Each row is a point. To make a cloud, some directions were put in groups of two or more. Within a group, all points are equally far from the middle, so they leave a hole (a ring in 2 directions, a hollow ball in 3). The other directions are filled evenly. Then the cloud was stretched, turned, moved and blurred a little. How many holes are there, and how many directions does each take, smallest first?

Cloud:
27; -20; 4
-2; 17; 35
-21; -6; 31
9; -33; -40
40; -20; -24
7; -15; 73
18; -43; -18
32; 10; -61
-52; 70; 23
49; 43; 88
43; 27; 47
-41; 47; 59
-69; -30; -31
20; 69; -27
-33; -9; 14
-78; -5; 60
-34; 43; -9
-24; -15; 72
-80; 11; 84
33; 33; 77
29; 25; 77
Holes: 0

Cloud (26 x 4):
63; 34; -38; 55
69; -48; -57; 6
69; 25; -31; -36
20; -63; 23; -48
11; -2; -33; -19
-44; -6; 38; 51
12; -14; -68; 43
5; -71; 3; 40
27; -57; -33; -14
41; -19; 7; -2
57; 24; 32; -69
22; 42; -13; 0
85; 64; 27; -44
-20; -3; -27; -14
-3; -54; 50; -11
-32; 42; -2; -15
11; 40; 13; -15
37; -18; 56; -48
37; -19; -39; 60
13; -46; -41; 75
0; 30; -76; 28
119; -107; -24; -1
63; -31; 10; 75
49; 12; -39; -68
60; -30; -51; -17
76; 30; -12; 11
Holes: 0

Cloud, 55 rows:
16; 41; -24; -3; 47; 103
-1; -24; -60; 42; 46; 87
1; -12; 18; 7; 78; 77
-10; 60; 3; -10; -32; 66
97; 24; -16; 14; -43; 34
-11; 77; 37; 14; 27; 2
-24; 12; 56; -11; -22; -46
62; -37; -34; 79; -2; 15
7; -20; -49; 77; 63; 45
74; -44; -2; 0; -10; -19
9; -9; 46; 52; -46; 12
-9; 17; -19; 104; 12; -10
77; 7; -49; 51; 8; 72
68; -39; -8; -26; -4; -18
-64; 40; -52; -33; -21; -19
-81; 5; -22; 13; -26; 30
-30; -19; -26; -9; 87; 66
-1; 30; -56; -47; -60; 14
42; 58; 39; -6; -53; 15
-26; -24; 18; -8; 63; 63
20; 78; 18; 43; -1; 36
46; 11; -42; 2; -23; 96
-56; -27; -52; 28; 62; 38
-19; -8; -18; 66; 80; -2
-19; 47; -91; -5; 1; 54
-37; 39; -78; -15; -52; 17
40; 38; -69; 23; -77; 2
29; -7; -46; 48; 49; 95
87; 48; -9; 33; -35; 37
37; 33; -9; -55; 63; -18
30; 74; -16; 39; 19; -29
37; 34; 8; -40; -27; 70
58; -45; 13; -28; -6; -11
42; 45; 15; 44; -58; -51
55; -9; -3; -68; 3; -2
82; 15; -42; 53; 40; 44
28; -48; -25; 59; -51; 28
-58; -10; -7; -18; -2; -61
0; 36; 29; 47; -68; 23
-36; 30; 23; 8; 28; -67
2; 53; -82; 59; -40; 7
83; 10; -50; 37; 41; 11
36; -15; 51; 40; 58; -3
62; 21; -87; 32; -13; 42
57; 42; -50; 29; -76; -4
62; 47; 44; -40; 31; 21
-10; -7; 15; 67; 66; 43
-54; 25; 37; 20; 49; -15
-48; 33; 1; 41; -40; 48
9; -53; -6; -28; -16; 34
-33; -19; -65; 60; -68; -4
55; 13; 31; -37; 81; 7
-65; 23; -56; -16; -36; -37
7; -7; -32; -78; 24; 36
22; -18; 8; -42; 85; -12
Holes: 2 (2, 4)

Cloud, 94 rows:
11; -41; -19; -31; 14; 46; 59; 6; 25
21; 18; 18; -16; 28; 26; -81; -21; 43
57; -32; 96; -43; -6; -8; 24; -34; -41
76; 47; 6; -47; -18; 16; 22; 53; 4
40; 80; -63; -48; 0; -10; -15; -20; -2
29; -3; 17; -3; -18; 11; 19; 51; -121
30; -3; -4; -50; -16; -75; 24; -10; 0
43; -8; -15; -8; -6; 39; 92; 73; 3
18; -39; -15; -17; 27; -52; 10; 20; -47
12; 6; 13; -18; 23; -46; 65; -13; 35
15; 37; 22; 51; 12; -24; 13; 57; -81
0; 15; 42; -42; -15; -10; -34; -58; -63
-5; -6; 37; -42; -29; -33; 52; -36; 13
59; 8; 19; -59; -22; 6; -86; 44; 36
7; -29; 28; 44; -25; 35; 85; 64; -53
64; 5; 11; -61; 50; -1; -78; 7; -18
32; 22; 79; 9; -48; 14; 59; -6; -15
45; 19; 66; -22; -1; 74; 59; 1; -32
55; -10; 77; -50; -21; 4; 23; 6; -65
66; 36; -40; 20; -13; -56; 29; 34; -52
48; 15; -6; 35; 27; 41; -6; 80; -28
20; 27; -24; -20; 20; -46; 49; 55; 51
79; 18; -60; 31; -10; 39; -36; -7; -2
14; 55; -5; 28; 16; 38; -77; 3; 6
28; -4; 49; -55; -49; -27; -24; 30; 24
0; 44; 31; -31; 24; -38; -17; -44; -45
60; -15; -47; 6; 24; -27; -86; 61; 26
74; 5; -42; 15; -3; 55; 18; -1; -21
81; -37; -19; 11; -8; 34; -1; 23; 61
51; -14; 23; 6; 16; 84; 5; 14; -70
14; 43; 31; -20; 39; -7; 2; -82; -10
45; -5; -36; -31; 30; -11; 11; -19; 40
32; 9; 39; -72; -38; -7; 41; 62; -1
100; -5; -57; -9; 10; -37; -44; 43; 16
32; 49; 27; -8; 49; 21; -28; -84; -41
39; 36; -37; 26; 30; 40; -58; 2; -49
49; -18; 61; 49; 28; -19; -34; 34; 8
43; -36; 28; -27; -10; 29; -13; 65; -63
16; -17; 23; 58; 2; 9; 72; -7; -77
4; -1; 2; -19; 7; 36; -85; 25; 21
30; 33; -52; -2; -51; 13; 55; 99; -43
72; 0; 49; -41; -56; 3; -25; 27; 25
-3; -42; 54; 12; -14; -26; -41; 37; 1
-23; 14; -34; 38; -34; 50; 51; 41; -12
41; 18; 60; -41; 0; 60; 53; 29; -62
96; 67; -30; 16; -23; -44; -23; -9; 16
29; 32; 6; 42; -8; -30; -42; 23; -80
87; 9; 8; 24; 36; 29; -64; 14; -35
40; -11; 3; -53; 32; 26; -70; 39; -15
33; 46; 3; -2; -75; -21; 34; -4; -14
52; -35; 0; 7; 59; 9; -34; 25; -7
85; -3; -39; -75; 18; -9; -10; -12; 19
25; 75; 15; 4; -25; -49; 2; -33; -15
102; 40; 28; -19; 19; -13; 14; -39; -18
-15; 41; 11; -27; -12; 40; -43; 13; -4
14; 32; -9; -36; 9; -78; 48; 40; 21
46; 30; 43; 30; 25; -16; -6; 20; -74
20; -57; 4; 9; -39; -35; 12; 37; 24
-18; 23; 17; -52; -49; -53; 39; 37; 18
19; -24; 28; 14; -41; -58; 48; 31; 64
17; 36; -58; 47; 8; -38; -88; 16; -11
-37; -6; -8; 17; 32; -24; 36; 3; -65
-10; 55; 48; 26; -42; -26; -19; -7; -12
80; 52; 0; -76; 14; 0; 21; 53; -28
69; 41; -1; -12; -30; -48; 47; -24; -55
55; 11; -16; -37; -3; -83; 46; 49; -13
1; 10; -61; 22; -43; 29; -41; 28; 12
49; 4; 54; -76; 16; 47; 50; 29; -41
-1; -23; -28; -39; -37; -1; 41; 53; 24
30; -12; 77; -26; -16; -28; 5; 42; -33
17; -17; -15; -18; -72; -42; -23; 1; 61
55; 75; -54; 18; -7; -16; 14; 8; 7
38; -4; 12; 40; -37; 1; -47; -1; -71
-51; -10; 2; 61; 17; -30; 36; 35; 9
47; -38; 12; 20; 12; -34; 48; 35; -49
-18; -33; -10; 7; -51; -10; 41; 83; 56
-32; 48; 54; 13; 19; -10; 39; -15; -73
27; -11; -14; -59; -44; -68; 41; 51; -13
76; -35; -2; 25; -22; -43; -7; 19; -34
-27; 75; 17; -47; -41; -27; 62; 21; -68
3; -50; 23; 43; -7; -42; -21; 48; 19
-19; -1; -61; -24; -12; 15; -15; 73; -9
-11; 44; 51; -1; -42; 17; 114; -12; -34
69; -25; 11; -56; -11; -64; 22; -32; -12
-34; 28; 0; 35; -10; -17; 27; 45; -92
-2; -7; 70; -39; 15; -34; 48; 69; -75
38; 9; 18; -68; 47; 16; 76; -3; 13
-29; 31; 51; 28; -35; 5; -14; 1; -27
9; 38; 19; -18; -8; 48; 30; 74; -101
73; 11; 12; 3; -16; -70; 7; 23; 57
9; -6; 61; 30; -19; 68; 2; -32; -56
31; 69; -52; 13; -21; 4; -15; -9; 61
15; 16; -37; 16; -25; 49; -13; 41; -60
-55; -17; 8; 14; -29; -18; -1; 105; -1
Holes: 3 (2, 2, 2)

Cloud, 94 rows:
-13; 23; 15; 38; 34; 67; -67; 60; -12
11; 61; 20; -14; 4; 75; 7; -11; -58
18; 33; 42; -17; -11; 57; -81; -3; 19
25; -8; -12; -15; -24; 7; 12; -59; -29
64; 66; 16; 41; -26; -21; -2; -67; -18
4; -50; 13; 40; -51; 6; 58; 7; -3
51; -87; 8; -105; 34; 83; -10; 51; 25
49; -60; 2; -56; -30; -22; 2; -7; 21
-19; -68; -17; 24; 28; -12; 64; -39; 6
-22; 27; -45; 46; 22; 41; 19; 49; -36
-6; 18; 12; -23; -10; -33; -23; -26; 21
7; 18; 23; -51; -8; 25; -21; -113; 2
53; -23; -9; -30; 1; 8; -50; -47; 31
19; -74; 5; 48; -20; -27; 15; 3; 4
20; 1; 34; 59; 5; 46; 19; 37; -10
31; -12; 17; -12; -21; 20; -17; 51; -56
72; -11; -3; -42; -7; 53; 29; 6; -6
59; 49; -8; 15; 27; 31; 8; -25; -5
7; 39; 45; 115; -5; 22; 19; 38; -13
10; -72; 7; -11; 47; -13; -49; -90; 8
12; 21; 6; -5; -43; -12; 45; -55; -32
1; 31; 26; 9; -48; -13; -48; -23; -27
119; -8; 48; -65; 6; -4; -12; -12; -5
86; 25; 3; -69; -7; 42; 8; 28; -20
28; 35; 23; 58; 87; 10; -55; 6; 15
57; -2; 31; -5; 18; 8; -40; 9; -56
107; 58; 61; 25; -13; 18; -39; 30; -54
33; -52; 72; 31; 32; 8; 12; -25; 64
54; 17; 12; -3; 31; 48; 36; 20; 10
83; -23; 14; -35; 6; 23; -35; 59; -2
-37; 3; 4; 36; -6; 32; 16; -26; 5
19; -32; 55; -33; 41; 38; -91; 15; 38
1; 75; -21; 45; -23; -1; 16; -63; 34
49; 35; 37; -50; -27; -12; -46; -29; 62
63; 2; 72; -32; 52; 9; -58; -32; 6
-3; -36; -6; 28; 12; 5; -72; -37; 29
-20; -19; -84; -17; 16; 55; -15; -55; 35
-26; 60; -12; 86; 37; 0; -9; -43; -8
-11; -9; -42; -5; 32; 0; -26; -35; 11
26; 35; 56; 0; -19; 41; -45; -13; -36
-32; 1; -30; -31; 12; 58; -26; -11; 21
48; 5; 26; 14; -52; 15; 75; 2; 16
-13; -42; 68; 31; 53; 22; -3; 5; -15
-6; 6; 5; 22; 0; -14; -65; 1; 15
21; -13; 12; -3; 34; -29; -25; -69; 49
25; 41; -31; 35; -12; 59; -52; -46; -4
45; -53; 37; 25; 12; -39; 50; -23; 12
80; 42; -15; -34; -33; -8; 5; -87; 9
35; 12; 21; 11; -17; -15; 66; -12; -4
3; -25; 34; 22; 8; 9; -6; -34; 15
7; 45; -21; 70; -4; 18; 78; -8; -26
-58; -20; -6; 64; 8; 7; 19; -26; 1
-22; -35; 7; -17; 19; 7; -38; -62; -17
59; -30; 34; -5; -24; -36; 47; -66; 56
105; -17; 21; 21; -14; 8; -50; -13; -7
25; -18; 70; 37; 5; 54; -5; 36; -33
36; -15; 2; -12; -23; 32; 53; 0; 11
115; 41; 48; -25; 40; 5; -58; -27; -9
71; 0; 53; 73; -2; 17; -8; 14; -16
44; -11; 37; -6; 14; 7; 4; -27; 39
48; 36; 24; 23; 72; 74; -25; 16; 28
24; 3; 22; -1; -13; -7; 1; -58; -20
-12; -42; -3; 29; 46; -10; 30; -80; 57
2; 100; 4; 49; 1; -18; -60; 15; -5
43; -17; 63; 42; 28; 69; -25; 63; 0
59; 22; 43; -31; 4; -56; -6; -75; 40
49; 8; -22; 13; 7; -18; 36; -71; -14
0; -4; 30; 33; -48; -17; 21; -12; -10
73; -15; -13; -16; 30; -15; -15; -51; -22
47; 25; 27; -17; -18; 7; 14; -18; -47
-23; 1; -20; 51; 44; 47; -15; 89; -5
-36; -41; 29; 34; 9; 17; -12; -20; 22
60; 43; 40; 22; 21; -17; -4; -34; 36
43; -38; 12; -44; 24; 16; -42; 35; 28
72; -57; 41; 25; -12; -30; 7; -43; 12
5; -115; 18; 6; 39; 26; 16; -29; 4
24; 2; 61; 53; 43; 41; -37; 24; 1
35; -31; -7; -21; 26; 7; 7; 11; -12
-7; -72; 23; 18; 74; 11; -37; 52; 62
-54; -39; -39; 31; 66; -24; 8; -42; 6
58; -53; 13; -10; -9; 3; 50; -37; 29
50; 51; -23; 11; 17; 10; -72; -7; 61
52; 11; -31; -40; -35; 61; 16; 52; -42
43; 49; 22; 82; -12; 2; -29; -4; -29
32; -19; 56; -39; -32; 19; -59; 23; -15
29; 46; 39; 40; 21; 15; -29; 33; 15
77; 12; -35; -29; -33; 14; -12; -8; -10
11; 46; -15; 50; 10; 46; -28; -3; -24
20; 28; -37; -11; -36; 7; 20; 25; 10
68; -29; 1; -14; -24; -35; 45; -72; -35
0; 0; 18; 121; 67; 16; 28; -21; -27
33; 22; -19; -36; 25; 45; -22; -29; -15
54; 11; 5; -26; 44; -58; -45; -40; 44
-41; 27; 14; -3; 14; 52; 1; 22; 20
Holes: 0
